Each point is reached from the start by the listed moves, each made 0, 1 or 2 times, or once backwards (-1), plus a little noise. Say if it took an odd or an even number of moves. Then give how often each move was made.

Moves:
(1):  .44  .04  .05 -.14
(2): .08 .24 .04 .24
(3): -.08 -.03  .46  .09
Start:  .00 -.06 -.12 -.18
Points:
 .55  .21 -.03 -.08 => even (1, 1, 0)
-.45  .34  .85  .61 => odd (-1, 2, 2)
 .14  .20 -.54 -.03 => even (0, 1, -1)

Moves:
(1):  .19  .04  .00 -.08 -.01  .02  .02  .04  .04  .03 -.03  .01 -.03 -.03
(2): -.05  .17 -.02 -.01 -.04 -.06 -.03  .04  .10  .07 -.05 -.03  .05  .00
(3):  .04  .04  .12 -.01  .03  .01 -.03 -.04  .00  .01  .02  .01  .00  .06
(4):  .03 -.02  .00  .18 -.05 -.07  .00 -.02  .00  .01  .06  .03  .00  .02
(5):  .06  .02 -.08  .00  .27  .07  .06 -.05  .00 -.03  .03 -.02  .05  .04
(6):  .03  .03 -.01  .02 -.04  .17  .00  .03 -.01 -.01 -.01  .00  .04  .00
(7):  .04  .01  .09 -.03 -.01  .01  .20  .01  .01  .02  .01 -.08  .05 -.02
(8): -.04  .02  .05 -.01  .06 -.03 -.01  .14 -.02  .05  .06  .10 -.02 -.04
(9): -.02 -.07  .03  .03  .07  .03 -.02  .02  .15 -.04  .04  .00 -.01  .01
(10): -.06 -.11  .05  .00 -.04  .01 -.01 -.02  .01  .25 -.15 -.01  .03  .01
(11):  .01  .01 -.05 -.07 -.10  .04  .03 -.01  .01  .15  .27  .02 -.08  .03
Start:  .01 -.08 -.03 -.03 -.04 -.05 -.07 -.10  .21 -.01  .03  .05  .06 -.03
Points:
-.11 -.40  .42  .07 -.20  .09  .16  .01  .51  .34 -.48 -.12  .26 -.09 => odd (0, 0, 0, 0, -1, 1, 2, 0, 2, 2, -1)
-.25 -.32  .19  .20 -.33 -.01 -.35  .08  .05  .41  .38  .41 -.10  .02 => odd (-1, -1, 1, 1, -1, 1, -1, 2, 0, 1, 1)
-.10  .18  .15  .02 -.34 -.23  .21 -.15  .14 -.31 -.21 -.24  .27 -.08 => odd (-1, 1, 0, 0, -1, 0, 2, -1, -1, -1, -1)
 .20  .10  .15  .27 -.28  .11 -.41 -.23  .19 -.44 -.10  .08  .11  .09 => even (0, 0, 2, 1, -1, 2, -1, -1, 0, -1, -1)
-.46  .00  .26 -.27 -.38 -.08 -.43  .10  .25  .94  .31  .30 -.11  .08 => odd (-1, 1, 2, -1, -1, 0, -1, 2, 0, 2, 2)

Moves:
(1):  .19 -.05 -.02 -.07  .02  .00  .08 -.05 -.03  .02  .05  .04  .02  .09  .03 -.11  .05 -.01  .10  .00 -.01 -.05  .04  .09
(2):  .00  .16 -.02 -.04  .05 -.03  .02  .00 -.01  .01  .00  .00 -.01  .03 -.03  .00 -.09  .04  .06 -.04  .04 -.06 -.03  .00
(3): -.06 -.01  .22 -.01  .01  .06  .12  .04  .08  .02 -.06  .06  .04  .02  .10 -.07 -.10  .08 -.01 -.06 -.07 -.07  .03 -.01
(4):  .03  .06  .03  .20 -.03  .07  .01 -.01  .11 -.09  .07 -.04 -.02 -.08 -.03  .01 -.07  .03  .06  .09  .03  .01 -.06  .00
(5):  .03 -.01  .02  .07  .18  .00  .04  .03 -.02  .08  .03 -.02  .04  .02  .11  .00 -.01 -.13 -.06  .04 -.01  .04  .07  .02
(6): -.09  .03 -.02 -.07  .08  .18  .08 -.07 -.02  .04  .03 -.01 -.01 -.04  .06 -.01  .09 -.02  .05  .00 -.02  .06  .02 -.03
(7): -.01 -.04 -.01  .04 -.02 -.04  .17  .07  .01  .08 -.01 -.06 -.05 -.02 -.05  .02  .00 -.02 -.01 -.05 -.04 -.02 -.16  .03
(8):  .06  .03  .01 -.01 -.03  .05 -.08  .10 -.11 -.07  .02 -.02 -.06 -.11  .11  .01 -.04 -.07  .02 -.06 -.05 -.05 -.05  .00
(9):  .04  .02 -.03 -.04 -.01  .02  .04  .07  .21  .02  .02  .06 -.04 -.05  .04  .06  .01  .04  .01 -.03 -.02  .04  .03  .01
(10): -.02 -.06  .03  .02 -.03  .01 -.06 -.04  .00  .16  .07 -.08 -.03 -.02  .06  .04 -.09  .10  .05 -.08  .03  .05  .00 -.03
(11): -.07  .01  .03  .02 -.01 -.04 -.01  .00 -.03 -.10  .20  .06  .02 -.02 -.04  .01  .03  .00 -.07 -.04  .02 -.01 -.09  .03
(12): -.08 -.07 -.03  .10 -.04  .03 -.03  .05 -.08  .04 -.07  .16 -.05  .03  .04  .01 -.02  .06  .03  .04 -.03  .06 -.06  .07
(13):  .02 -.04 -.07 -.05  .00 -.01 -.04 -.04  .02  .03 -.02  .06  .20  .02 -.08  .04 -.05 -.02  .03  .06 -.04 -.04 -.11  .00
(14): -.04  .01 -.05  .02 -.02  .02  .03  .11 -.02 -.01  .03 -.07  .02  .11  .03 -.04 -.01  .06  .03  .06 -.07 -.01  .01  .09
(15): -.05 -.01 -.03 -.03  .05 -.06  .01 -.10  .00 -.05  .03 -.05  .08 -.02  .19  .04  .00 -.01  .00  .04  .05 -.04 -.05 -.01
(16):  .03  .01  .02 -.01 -.04  .06  .02 -.06 -.04  .02  .03  .03  .03  .07 -.02  .20  .00  .02 -.03  .05 -.06 -.04  .03 -.07
(17):  .00  .06  .05  .01  .01 -.03 -.02  .03  .01  .07  .00  .02  .06 -.02  .02  .04  .07  .01  .03  .04  .06 -.03  .01  .01
(18):  .04 -.04  .04 -.06  .04  .05  .01  .07 -.02 -.10 -.04 -.02  .00 -.10 -.06 -.03 -.07  .15 -.05  .14  .11 -.02  .06  .02
(19): -.02 -.05  .05 -.04  .01 -.04  .02  .01 -.07 -.08  .05 -.02  .00  .00  .00  .02  .03 -.01  .16  .01  .02  .10  .03 -.08
(20):  .02 -.01  .03 -.02  .02 -.02 -.01 -.05  .02  .04  .06  .06 -.08 -.06 -.08 -.08 -.05 -.09  .01  .18 -.04 -.14  .02  .06
(21): -.03 -.01  .03 -.04 -.04  .07  .00  .08  .02  .00 -.01 -.02 -.04  .01 -.02  .06 -.03 -.09 -.01  .01  .16  .00 -.01 -.01
(22):  .09  .08  .06 -.11 -.03 -.03 -.02 -.01 -.04 -.01 -.01  .04 -.04 -.02  .02  .00 -.02  .01 -.07  .08 -.01  .20 -.02  .05
(23): -.02 -.01 -.12  .06 -.10 -.07  .12  .05 -.06 -.04  .05  .04  .08 -.05  .01 -.04 -.10 -.06  .04  .00  .01 -.01  .15 -.02
(24): -.05 -.06  .01 -.02 -.02 -.01  .00 -.05  .00 -.02  .01 -.02 -.02 -.02 -.03  .05  .00 -.02  .01 -.04 -.01 -.02  .03  .14
Start: -.04 -.04  .05 -.05 -.02  .02  .09 -.05 -.01  .08 -.05  .08 -.08  .11 -.04 -.09 -.14 -.06  .12  .01  .00 -.04 -.04 -.05
Points:
 .52 -.13 -.17 -.60 -.15 -.55 -.09 -.24  .20  .65 -.03 -.18  .37  .04  .26  .07  .06  .29 -.04 -.11  .07  .26 -.88  .14 => even (1, -1, -1, -1, -1, -1, 2, 0, 1, 2, 0, -1, 2, 0, 2, -1, 2, 0, -1, -1, -1, 2, -1, -1)
-.18  .81  .15 -.14 -.15  .08 -.20 -.62 -.37 -.34  .35 -.34 -.04 -.09  .32  .79 -.01 -.06  .41  .09  .33  .32 -.12 -.23 => even (-1, 2, -1, 2, -1, 1, -1, 1, -1, 0, 0, -1, -1, 0, 2, 2, 2, -1, 1, -1, 0, 2, 0, 2)
 .33 -.33 -.16 -.25  .00 -.27  .36  .23  .33  .36  .36 -.34 -.39  .28 -.12 -.10  .17  .31  .02 -.29 -.13 -.50 -.16  .73 => odd (2, 0, -1, -1, 0, -1, 2, 0, 2, 1, 1, -1, -1, 2, 0, 0, 1, 1, -1, 0, -1, -1, -1, 2)
 .03  .16 -.13  .06  .19 -.54 -.19 -.35 -.27 -.34  .46  .53  .25  .07  .10 -.10  .12 -.19  .36  .38  .27 -.45 -.21 -.09 => odd (1, 1, -1, 0, 0, -1, -1, 0, 0, -1, 2, 1, 0, -1, 2, 0, 2, 0, 1, 1, -1, -1, 0, -1)
-.47  .26  .07  .28  .25  .30  .94  .40 -.09 -.26  .93 -.18  .76 -.38  .60  .56 -.50 -.26  .57  .36 -.04 -.42 -.32 -.27 => odd (-1, 1, 1, 2, 2, 2, 2, 2, 1, 0, 2, -1, 2, 2, 2, 2, 2, 1, 2, 0, 0, -1, 2, 0)
-.25 -.47  .84  .00  .01  .25  .43  .25  .08  .25  .05  .23 -.14 -.28  .57  .65 -.53  .43  .10 -.03  .18  .65  .67 -.15 => odd (-1, -1, 2, 0, 2, 0, 0, 0, 2, 2, 0, 1, -1, -1, 0, 2, 1, 2, 2, -1, 0, 1, 1, 2)

Moves:
(1):  .00 -.04 -.03  .03  .03  .04  .06  .08 -.09  .00 -.06 -.04  .05  .09 -.05 -.03 -.20  .04 -.08 -.01  .05  .04  .07  .00  .08  .06  .03
(2): -.05 -.02  .07  .00 -.04 -.07 -.02 -.07 -.03 -.01  .01  .05  .08  .03  .00  .04  .07  .00  .00  .02  .02 -.04  .01 -.05 -.06  .05  .02
(3): -.04 -.03 -.08  .12 -.03  .09  .00 -.10  .07  .01 -.02 -.05 -.06  .01  .02 -.08 -.05  .12  .07 -.02  .00 -.03 -.05  .07 -.02  .08  .06
(4): -.01 -.04  .02  .05  .06 -.01 -.01  .05 -.06 -.03  .09 -.08 -.02  .08  .03  .01 -.02  .06 -.03  .00 -.04  .01  .10  .04  .02  .06  .05
(5):  .06 -.05  .01 -.03 -.12  .08  .06 -.13  .05  .09 -.02 -.12 -.10 -.03 -.10  .18  .08  .05 -.08 -.08  .20  .12  .01 -.13 -.06 -.06 -.03
(6):  .07  .00 -.21 -.03  .01  .01  .04  .11  .03  .12  .06 -.06  .08 -.03  .04 -.06  .04 -.03  .06  .09  .11  .04  .20 -.03  .02 -.05  .04
(7):  .07 -.14  .00 -.02 -.02  .10 -.07  .04  .06  .07 -.04  .04  .05 -.07  .00 -.07  .04  .03  .08  .03 -.11  .06  .03  .00 -.03  .00 -.08
(8):  .00  .07  .06 -.03 -.14  .00 -.05  .00 -.01 -.01  .07  .12  .04 -.07 -.03 -.02  .11 -.07  .02 -.06 -.02 -.07 -.09 -.11  .02  .03 -.08
(9):  .04 -.06 -.07  .05  .03  .00 -.08  .02  .04  .03  .06  .06  .00  .07  .07 -.03  .07 -.05  .00  .10  .02  .07  .10  .01  .09  .05 -.06
(10):  .05 -.18  .07  .18  .06  .06  .03 -.04  .01  .05 -.03  .08 -.07  .08 -.05 -.03 -.10  .05 -.01  .12 -.06 -.08  .05  .10  .07 -.13  .09
(11):  .05 -.06  .07 -.02 -.06  .05  .00  .00  .07 -.13 -.03  .07 -.04  .01 -.02 -.05  .03  .06 -.07 -.02  .01 -.02 -.06  .00 -.05  .00  .09
(12):  .05 -.02 -.07  .01 -.11  .02 -.14 -.01  .03 -.10 -.03 -.03  .01 -.06 -.05 -.05  .01 -.08  .06  .06  .04  .00 -.01  .04  .07 -.16  .01
(13):  .12  .06  .08 -.01 -.15  .01 -.06 -.03  .06  .01 -.01 -.01 -.02 -.05  .17  .00  .10  .04 -.03 -.01 -.06 -.07 -.02  .02  .18 -.11  .08
(14):  .02 -.12 -.05  .00 -.13  .15 -.05 -.02  .03 -.07 -.05  .00  .00 -.08 -.02 -.04 -.01 -.08  .05 -.03 -.04 -.02 -.02  .00 -.02  .02  .10
(15): -.04 -.06  .02  .02  .12 -.01  .02  .09  .06  .05 -.05  .00  .02 -.13 -.05  .07  .09  .03  .02  .14 -.03 -.05  .05 -.06 -.02  .05 -.05
(16):  .23  .00 -.01 -.07 -.13  .05 -.11  .01  .08 -.03 -.06  .05 -.10  .03  .11  .04  .06  .07  .09  .09 -.05  .09  .14 -.04 -.04  .02 -.04
(17): -.03 -.03 -.08 -.08  .04  .14 -.11  .02  .11 -.03  .09 -.03  .03 -.02 -.03 -.01 -.05  .02 -.02  .02  .02 -.02  .03  .06  .04 -.05  .12
(18):  .05  .06 -.02  .01  .09 -.04  .00 -.01 -.04 -.02  .00  .04  .05 -.02 -.01  .05  .01 -.02 -.01  .00 -.03  .03 -.07 -.06 -.02 -.01 -.01
(19): -.03 -.03 -.05  .05 -.06 -.01 -.06 -.08  .12 -.03  .12 -.11 -.03 -.10  .08  .03 -.09  .00  .05 -.01  .04  .05  .12 -.02 -.01  .08 -.10
(20): -.07 -.06 -.04  .00  .05  .00  .01  .09  .06 -.06  .01  .03  .05  .08  .05  .07 -.04  .09  .07  .01  .01 -.03  .12 -.06 -.04  .04  .00
(21):  .07 -.04  .08  .07  .03 -.10  .06 -.12  .13  .01  .17  .04 -.03  .05 -.04  .15  .12 -.02  .16  .03  .01 -.06  .01 -.01  .00  .13 -.17
(22): -.03  .05  .06 -.04  .11  .03  .00 -.05 -.02 -.12 -.05 -.08 -.02  .03  .04  .01 -.01  .04 -.03 -.06  .06 -.09 -.05 -.05 -.04 -.06  .00
(23): -.16  .04  .08  .04  .03  .08  .00 -.04  .01  .07 -.16  .01 -.01  .00 -.08 -.08  .06  .09 -.02 -.10  .07 -.06  .19 -.09  .14  .07  .09
(24): -.06  .08  .08  .09  .06 -.03  .03  .13  .03  .00  .13  .07  .11  .08  .02  .01 -.01 -.08  .09 -.02  .11 -.02 -.03 -.06 -.06  .20 -.11
Start: -.01 -.05 -.04  .01  .01 -.17  .03  .04 -.09  .12 -.10  .07  .12  .02  .06 -.02  .04  .06 -.01 -.01  .06  .03 -.07 -.03  .02  .05  .03
Points:
 .58 -.53  .14 -.08 -.67  .40 -.06  .01 -.05  .50 -.65 -.18 -.24 -.16  .24  .34  .18  .57 -.38  .25  .01  .16  .67 -.37  .38 -.13  .37 => even (2, 1, 0, 1, 2, 0, 0, 1, 0, 1, -1, -1, 2, 1, 2, 2, 0, -1, 0, 0, -1, 0, 0, -1)
 .17 -.16  .14  .14 -.05 -.04 -.60 -.32  .61  .16  .53 -.20  .12 -.32  .64 -.03  .83  .14  .22  .20  .10 -.25  .70 -.26  .58  .23 -.17 => even (-1, 1, 0, 2, 0, 1, 1, 1, 2, 0, 0, 0, 2, 0, 1, 0, 1, 0, 2, -1, 1, 2, 1, 0)
 .44 -.05  .23  .35 -.02 -.04  .12 -.11  .23  .14 -.40  .02  .09 -.48  .09  .12  .46 -.10 -.10  .29  .60 -.37  .22 -.57  .46 -.57  .21 => even (0, 0, -1, -1, 1, 2, -1, 0, 0, 2, 1, 1, 2, 1, 2, 0, -1, 2, 1, -1, 0, 2, 1, 1)
 .88 -.94 -.46  .45 -.72  .83 -.65  .21  .53  .19 -.17  .44 -.06 -.03  .12 -.74  .19 -.14  .36  .68 -.07  .08  .29  .53  .68 -.40  .53 => odd (0, -1, 1, 0, 0, 1, 1, 0, 2, 2, 1, 2, 1, 2, 0, 1, 1, -1, -1, -1, 0, -1, 0, 1)
 .12 -.48 -.52 -.04 -.44  .43 -.39  .37  .09 -.03 -.18  .02  .44 -.32  .28 -.47  .45  .26  .19  .27  .11 -.01  .50 -.48 -.17  .60  .31 => even (1, 2, 2, 2, 0, 2, 1, 2, 1, -1, 1, 0, 0, 2, 2, 1, 0, 0, 0, 0, -1, 1, 0, 0)

Moves:
(1):  .19 -.02  .07 -.12  .14 -.11 -.03 -.05 -.03 -.10 -.07 -.04 -.03  .04 -.18  .06 -.03 -.08 -.03 -.09  .18 -.05  .00  .01 -.04 -.22
(2): -.07  .12  .10  .12 -.05 -.02 -.08  .04 -.05 -.07 -.06  .01 -.07 -.01  .02  .04  .07  .00  .04 -.04  .05 -.02  .00  .01  .03  .01
(3): -.10  .08 -.04 -.05 -.01 -.09 -.04 -.07  .14 -.01 -.09 -.03  .01 -.08 -.05 -.05 -.04 -.08  .03 -.07  .03 -.03  .10 -.01 -.09 -.04
(4): -.01 -.01 -.18  .08  .06  .00  .03  .07 -.01  .20 -.03 -.12 -.10  .04  .01 -.01 -.01 -.16  .04 -.05 -.08 -.08 -.11  .07  .13 -.04
(5): -.05  .02  .09 -.04 -.06 -.11  .11 -.10  .07  .00  .01 -.14 -.07  .03  .12  .18  .11 -.09  .00 -.02  .06 -.13  .04 -.05  .00  .01
(6):  .07  .02 -.02 -.04 -.01  .13 -.01  .01  .05  .07 -.01  .20  .11  .07 -.07  .08 -.13 -.02 -.03 -.13 -.03  .04  .05  .01 -.07  .02
(7): -.07  .04 -.04  .00 -.04 -.02 -.08  .03 -.07 -.05 -.15 -.07  .02 -.06  .06  .03 -.02  .05  .06  .01  .08  .02 -.04 -.01 -.01 -.03
(8): -.01 -.03  .01 -.05  .15 -.02  .00 -.04 -.01  .08 -.01  .02 -.01  .05  .05 -.10  .03 -.07  .03 -.06  .05 -.01 -.05 -.08  .01  .06
(9):  .10 -.03  .02 -.02  .05 -.13 -.05 -.02  .01 -.02 -.07  .05 -.04  .03  .05  .00  .02  .04 -.03 -.01 -.06 -.09  .00  .02 -.01  .03
(10): -.06 -.14 -.02 -.01 -.01  .00 -.02 -.01  .06 -.07  .05 -.01  .11  .04  .05 -.01  .09  .04 -.08 -.15  .01  .10  .11  .01 -.02  .03
(11): -.06 -.02  .09 -.09  .05  .04 -.04 -.06  .09  .08 -.04  .04  .08  .00 -.01  .11  .07  .04  .06  .07 -.14  .02  .01 -.08  .00 -.07
(12): -.03  .03  .05  .09 -.01 -.08  .01  .00 -.06  .10  .07 -.03  .00 -.08 -.04 -.03 -.09 -.09  .02  .05 -.08  .00 -.11 -.08 -.06  .03
(13): -.03 -.11 -.07  .13 -.14 -.27  .13  .03 -.09  .04  .06  .04 -.08  .20 -.07 -.04  .16  .07  .06 -.08 -.15  .00  .10  .04  .10  .07
(14): -.05  .00  .12 -.06 -.09  .04 -.08 -.14 -.12 -.07 -.05 -.01  .02 -.10  .10 -.02 -.02  .14  .14 -.01  .05 -.03  .00  .12  .06  .02
(15):  .08 -.05 -.05  .03  .06  .02  .02 -.01 -.04 -.07  .07  .11  .02 -.13  .07  .01  .01  .04 -.02  .09 -.06 -.04 -.07  .05  .07 -.05
(16): -.05 -.06 -.08  .02  .09  .02  .12  .01  .00 -.02  .01 -.04 -.05 -.04  .07  .06 -.05  .04  .00 -.04  .03  .08  .00  .03  .00  .06
(17): -.04 -.02  .01 -.03  .04 -.03  .01  .16  .06 -.07 -.01  .06  .02 -.01  .04 -.08  .04  .09 -.10  .03  .00  .06  .01  .02 -.08  .04
(18): -.15 -.18 -.05  .08 -.04  .08  .04  .01  .12  .06  .23 -.06  .00 -.03  .04  .06  .01 -.06  .12  .13 -.03 -.03 -.07  .06 -.12  .14
(19): -.04  .04 -.05 -.02 -.05 -.01 -.20  .05 -.01  .02 -.03  .06  .04 -.07 -.06  .03  .04 -.17 -.02  .08  .10  .19  .14  .08  .12  .10
(20): -.01 -.07  .05  .02 -.15 -.07  .05  .11  .01 -.01 -.09  .09 -.09 -.13 -.01 -.04  .02 -.05  .02 -.09  .03  .01  .04 -.14  .08  .03
(21): -.03  .07 -.05 -.12  .09  .07  .07  .10 -.03 -.08  .02 -.02  .17 -.06 -.07 -.08  .01 -.13 -.08 -.09 -.10 -.21 -.20 -.09  .01  .07
(22): -.12 -.11  .15  .06  .10  .00  .07 -.09  .05  .01 -.04 -.05  .02  .06 -.08  .06 -.05  .09 -.11  .07  .08 -.15 -.01 -.03  .13 -.01
(23):  .10  .00 -.10 -.04  .01  .13 -.05 -.14 -.01  .03 -.12  .03 -.12  .15  .06  .05  .01 -.10 -.07 -.09  .17  .07 -.03  .03 -.06 -.02
(24):  .03 -.10 -.07  .03 -.02  .12  .02 -.01 -.12  .04 -.06 -.03  .00 -.04  .05  .01  .07  .00  .01  .00  .06  .08 -.02  .02 -.02 -.01
Start: -.06 -.05 -.03 -.07 -.06 -.11 -.02  .10  .00  .01 -.05 -.02  .13  .08  .07 -.16 -.05  .00  .01 -.21  .02  .06  .02  .04  .05  .00
Points:
-.19 -.31 -.80  .24  .15 -.20  .18  .67  .19  .63  .12  .02  .21  .37 -.24 -.45 -.13  .02 -.06 -.16 -.42  .52  .20  .38 -.04 -.13 => odd (0, -1, 1, 2, -1, 1, 0, 0, -1, 0, 0, 0, 1, -1, 0, 0, 2, 0, 0, -1, -1, 0, -1, 1)
-.20 -.55  .54 -.90  .11 -.35  .03 -.58 -.31 -.32 -.57  .01  .57  .80 -.08  .20  .47 -.12 -.26 -.84  .85 -.38 -.01 -.15  .36 -.01 => even (2, -1, -1, -1, 2, 1, 2, 2, -1, 1, 1, 0, 2, 2, 0, -1, 1, 0, 1, 0, 2, 2, 2, 0)
-.37 -.12  .52  .02 -.47 -.32 -.71 -.28 -.13  .42 -.94 -.26 -.15 -.79  .02  .59 -.05 -.58  .44 -.01  .56  .24  .29 -.08  .45 -.32 => odd (1, 1, 1, 1, 1, 0, 1, -1, 1, 0, 2, 2, -1, 1, 0, 0, -1, 0, 2, 2, -1, 1, 0, 2)
